Every row gives one point. Each copy is the shape, with its points in the same order, turned, moved and blurred by noise. Some copies are also mirrored. Which?

Shape (8 x 2):
[[0,34],
[-3,-17],
[6,30],
[16,40],
[-21,27],
[-21,9],
[14,-21],
[-74,-47]]
Copy 1 (8 x 2):
[[0,31],
[-23,-11],
[10,22],
[22,28],
[-20,32],
[-27,17],
[6,-26],
[-88,-14]]
Copy 1 is: only turned
Copy 2 (8 x 2):
[[6,-35],
[4,17],
[10,-28],
[19,-39],
[-15,-25],
[-12,-10],
[17,21],
[-67,46]]
Copy 2 is: mirrored
Copy 3 (8 x 2):
[[19,17],
[4,-35],
[22,10],
[37,17],
[-3,13],
[-7,-3],
[19,-40],
[-72,-45]]
Copy 3 is: only turned

Shape (6 x 3):
[[11,-30,42],
[13,23,1],
[28,-53,-19],
[50,19,-7],
[-21,26,-10],
[-26,-8,32]]
Copy 1 (6 x 3):
[[45,-15,37],
[26,11,-18],
[28,-67,-2],
[53,-6,-39],
[-9,19,-15],
[6,9,35]]
Copy 1 is: only turned
Copy 2 (6 x 3):
[[-9,-52,48],
[15,3,20],
[-55,-29,5],
[-12,27,34],
[33,-7,-6],
[26,-53,20]]
Copy 2 is: mirrored

Shape (8 x 4):
[[-33,38,-18,0],
[-9,-26,24,43],
[-16,-36,-1,2],
[-14,15,-33,-41],
[-32,-88,7,16],
[-10,-27,-38,4],
[25,-18,31,-9],
[-35,20,8,-49]]
Copy 1 (8 x 4):
[[2,40,-43,7],
[-10,-43,-17,32],
[-12,-5,19,16],
[15,49,-4,-22],
[-40,-21,47,40],
[14,17,17,25],
[3,-35,1,-26],
[-26,40,-20,-41]]
Copy 1 is: mirrored
Copy 2 (8 x 4):
[[-52,16,-9,-1],
[12,-12,-1,56],
[14,21,17,22],
[-21,46,-3,-32],
[46,30,48,58],
[6,53,-4,23],
[37,-16,-11,-2],
[-24,7,25,-38]]
Copy 2 is: mirrored
Copy 3 (8 x 4):
[[-53,13,-13,-17],
[-1,-25,16,40],
[8,-33,0,-4],
[-8,4,-32,-55],
[23,-84,15,9],
[1,-33,-41,-8],
[39,11,21,-4],
[-30,3,9,-68]]
Copy 3 is: only turned

Shape (11 x 6):
[[-41,-32,-9,30,-14,-1],
[37,11,-25,-1,-3,0],
[-9,-20,18,52,35,-24],
[31,27,20,0,-3,-19],
[-31,-41,-13,29,-8,30],
[43,-3,18,-30,15,-25],
[-56,-31,-9,24,-6,28],
[32,5,53,32,-6,-29],
[-4,-55,-20,9,-39,50],
[23,-23,-26,-3,-25,-12],
[12,-34,-16,13,-26,52]]
Copy 1 (11 x 6):
[[-41,-38,-39,5,-37,7],
[26,-7,-29,-4,15,-25],
[-64,-15,-34,42,18,-13],
[4,26,8,13,13,-26],
[-24,-52,-47,18,-21,25],
[8,-11,27,10,26,-45],
[-39,-46,-36,-3,-29,32],
[-20,29,12,60,2,-23],
[27,-62,-37,22,-39,25],
[16,-28,-26,6,-18,-40],
[27,-49,-34,23,-18,29]]
Copy 1 is: only turned
Copy 2 (11 x 6):
[[-17,-55,-13,27,5,33],
[25,4,9,-5,8,-22],
[35,-39,4,4,33,66],
[40,25,6,-15,-14,24],
[-23,-56,22,31,16,18],
[31,4,9,-55,-14,11],
[-46,-53,12,29,15,37],
[69,-2,4,2,-25,42],
[-24,-76,32,25,-14,-24],
[13,-37,-1,-8,-5,-25],
[-1,-54,56,33,-8,-12]]
Copy 2 is: mirrored
Copy 3 (11 x 6):
[[-25,-47,-25,24,-13,14],
[37,12,-26,-6,-27,-13],
[17,-34,-2,44,34,7],
[24,14,16,-13,-4,-30],
[-8,-46,-24,28,-31,35],
[42,-2,1,-44,13,-19],
[-32,-42,-20,27,-21,45],
[27,-15,46,6,10,-32],
[8,-61,-28,-1,-69,33],
[25,-27,-35,-12,-32,-23],
[28,-37,-19,1,-68,36]]
Copy 3 is: only turned

Shape (14 x 8):
[[9,46,-66,-14,-24,-58,-11,3],
[-23,18,3,-51,-1,-32,13,24],
[5,-9,18,-4,49,30,2,8],
[-8,-18,15,7,11,-6,-17,3],
[-2,-26,42,8,42,5,26,-40],
[20,-13,51,18,23,12,-52,65],
[11,62,-27,-33,25,-46,-2,4],
[32,-30,-10,-13,-36,40,27,38],
[-44,-30,-21,-17,47,-22,-16,-45],
[-15,-42,-15,-4,15,44,14,-28],
[-32,-12,27,-7,-22,-17,59,-39],
[-7,2,-2,-18,-18,-5,0,13],
[-30,22,19,0,-5,20,15,10],
[27,38,13,-66,-24,36,17,-14]]
Copy 1 (14 x 8):
[[19,-23,-106,-18,-27,-16,-15,4],
[36,-22,-21,-54,9,-43,-10,-2],
[3,-27,41,4,38,4,-20,-6],
[10,-39,20,10,3,-25,-2,-8],
[37,8,47,27,22,-12,21,2],
[-16,-60,55,4,1,-36,-75,-2],
[47,-6,-55,-30,-1,-2,-34,25],
[-40,0,-3,-31,21,-14,-7,-65],
[65,-66,-7,26,23,4,41,8],
[2,-24,25,-5,26,24,42,-38],
[29,26,13,-19,10,-47,67,1],
[4,-24,-8,-30,0,-29,-4,-23],
[-9,-12,18,-40,13,-8,14,18],
[22,25,6,-70,-23,26,-5,-26]]
Copy 1 is: mirrored
Copy 2 (14 x 8):
[[-2,7,-23,-5,-13,-76,12,36],
[-20,-7,32,-23,33,-28,42,0],
[10,-38,-5,21,45,38,17,-31],
[-8,-7,-6,10,26,36,17,16],
[-9,-7,-34,1,29,66,53,-35],
[24,-8,43,67,57,48,-3,22],
[-6,13,-15,10,27,-66,24,-15],
[51,-59,35,-14,-19,28,19,12],
[-45,-16,-58,-32,55,23,18,6],
[-3,-56,-31,-33,11,54,7,-13],
[-37,-1,-2,-41,-23,37,68,-22],
[-2,-13,17,-12,7,4,16,10],
[-30,-24,26,5,-2,19,13,-25],
[38,1,30,-43,1,-9,1,-57]]
Copy 2 is: mirrored
Copy 3 (14 x 8):
[[-51,66,-66,8,-29,11,-7,-16],
[1,50,-20,-26,30,2,-23,-15],
[-12,-10,44,-11,17,6,14,6],
[-18,-20,-4,-15,3,-15,-1,7],
[11,-31,47,-6,-8,-38,-6,-31],
[-32,-17,26,-48,25,-6,7,88],
[-51,81,-5,14,4,-8,-13,-16],
[45,14,-8,-45,-39,36,27,13],
[-37,-34,-9,5,23,-13,-4,-63],
[13,-43,12,-2,-7,27,18,-39],
[54,6,-15,10,-12,-41,-30,-40],
[3,21,-28,-12,0,7,-15,1],
[23,9,-7,16,22,3,-10,11],
[34,49,34,-2,-22,51,-47,-13]]
Copy 3 is: mirrored
Copy 4 (14 x 8):
[[-24,36,-73,2,-55,-43,-3,-17],
[-16,-11,-49,-56,-16,-1,7,2],
[21,13,24,-18,32,19,-8,7],
[1,-22,0,6,5,7,0,4],
[16,-13,32,-9,32,30,33,-38],
[-8,-20,37,-1,7,-7,-6,81],
[-32,51,-40,-40,-17,-35,10,-13],
[75,-18,-7,-18,-50,18,-15,19],
[-11,-13,-38,12,55,4,-9,-49],
[49,-15,-4,8,17,34,-32,-36],
[10,-35,-18,-21,-21,52,38,-60],
[3,-14,-24,-20,-29,4,-11,-1],
[-8,-4,-2,-26,-23,49,-10,0],
[21,4,14,-80,-48,-4,-29,-33]]
Copy 4 is: only turned

Shape (14 x 9):
[[18,3,2,-3,-21,5,-36,-34,-2],
[29,27,42,52,15,35,-25,3,23],
[37,-12,9,-23,42,-1,-22,17,14],
[-57,0,-5,65,28,-48,-35,13,-15],
[36,49,-38,11,-1,-31,21,-19,-43],
[32,-38,-26,40,46,8,-11,2,-45],
[34,21,7,-18,37,-36,20,20,17],
[-21,-39,-23,36,14,-1,30,14,12],
[-20,36,23,27,49,2,23,15,1],
[-18,-26,-6,-28,8,-45,-54,44,20],
[-20,45,-36,-15,33,30,-25,-28,-14],
[-46,-44,12,-35,31,27,-9,45,-37],
[25,-39,14,-27,14,18,23,-22,5],
[-54,26,31,32,-9,1,6,-8,34]]
Copy 1 (14 x 9):
[[-25,14,14,19,-12,-6,-4,16,-29],
[22,35,22,61,4,34,-32,30,23],
[28,-14,30,-1,-22,-17,-30,0,27],
[-10,-64,15,52,57,8,31,55,24],
[12,-2,-46,-23,-18,16,38,44,1],
[42,-40,-31,53,-12,-25,9,-3,11],
[26,-19,14,-41,-9,26,-12,17,38],
[-11,-32,-21,26,43,3,1,-26,43],
[45,3,3,3,56,19,-6,36,37],
[-29,-50,74,-4,1,-27,14,4,34],
[3,22,-19,-4,22,-56,-6,59,7],
[37,-22,45,13,55,-62,25,-32,19],
[17,0,0,-7,5,-6,-33,-45,-12],
[-23,19,23,19,74,29,-7,25,21]]
Copy 1 is: mirrored
Copy 2 (14 x 9):
[[6,11,22,27,5,19,-21,-21,-9],
[5,-23,-17,2,31,-7,15,-48,-64],
[23,-14,12,-12,31,14,24,21,6],
[-21,-58,-62,34,7,-53,-42,3,15],
[28,16,-17,79,-9,-8,30,-28,37],
[-10,-58,3,58,-12,-5,35,33,-2],
[30,16,-22,2,39,-17,37,4,37],
[-39,-27,-13,-5,-26,-44,21,19,17],
[-25,-7,-68,10,21,-9,33,-18,3],
[39,-30,-14,-30,14,-8,-53,29,37],
[-27,-16,-16,35,5,53,2,-33,39],
[-22,-13,-41,-16,-26,36,-8,73,4],
[-15,27,35,3,6,8,30,31,-1],
[-40,16,-35,-13,6,-24,-30,-50,-10]]
Copy 2 is: mirrored
Copy 3 (14 x 9):
[[16,18,-6,-12,9,-15,-2,-19,46],
[29,5,-60,16,57,31,8,-12,10],
[22,-29,11,-8,22,37,-32,14,32],
[16,52,31,49,57,-20,-29,30,-32],
[4,-24,-11,-36,34,-76,5,43,6],
[43,-40,9,8,47,-30,-62,-15,-14],
[-1,-40,-4,-4,19,12,-13,65,24],
[-17,-22,1,56,3,-22,-46,3,-24],
[15,-12,-13,26,26,11,13,45,-37],
[-19,37,51,7,11,35,-56,27,30],
[11,-6,32,-26,21,-8,43,-17,-18],
[24,4,36,1,-41,30,-51,0,-46],
[26,-42,-3,17,-31,-2,-24,-3,34],
[-10,39,-21,52,-1,7,30,17,-13]]
Copy 3 is: only turned
Copy 4 (14 x 9):
[[-16,31,24,8,11,-12,-12,-26,-33],
[-29,-22,21,-8,69,32,-23,-28,-16],
[15,-24,17,5,7,-18,-50,-34,16],
[-33,-1,-52,-25,20,-9,-58,68,-36],
[18,59,9,-37,-9,30,-49,5,20],
[67,-14,-2,-34,18,3,-56,4,-38],
[4,-15,17,0,3,0,-57,-12,59],
[29,-35,-11,14,5,12,-13,46,1],
[-6,-22,-43,-29,47,26,-22,1,28],
[-27,-30,-2,-4,-19,-75,-50,15,1],
[-14,23,-54,-23,-16,19,-14,-54,-20],
[36,-38,-32,-37,11,-63,7,-5,0],
[49,-6,17,33,16,-20,-10,-30,15],
[-52,-5,-24,12,43,9,24,33,11]]
Copy 4 is: only turned
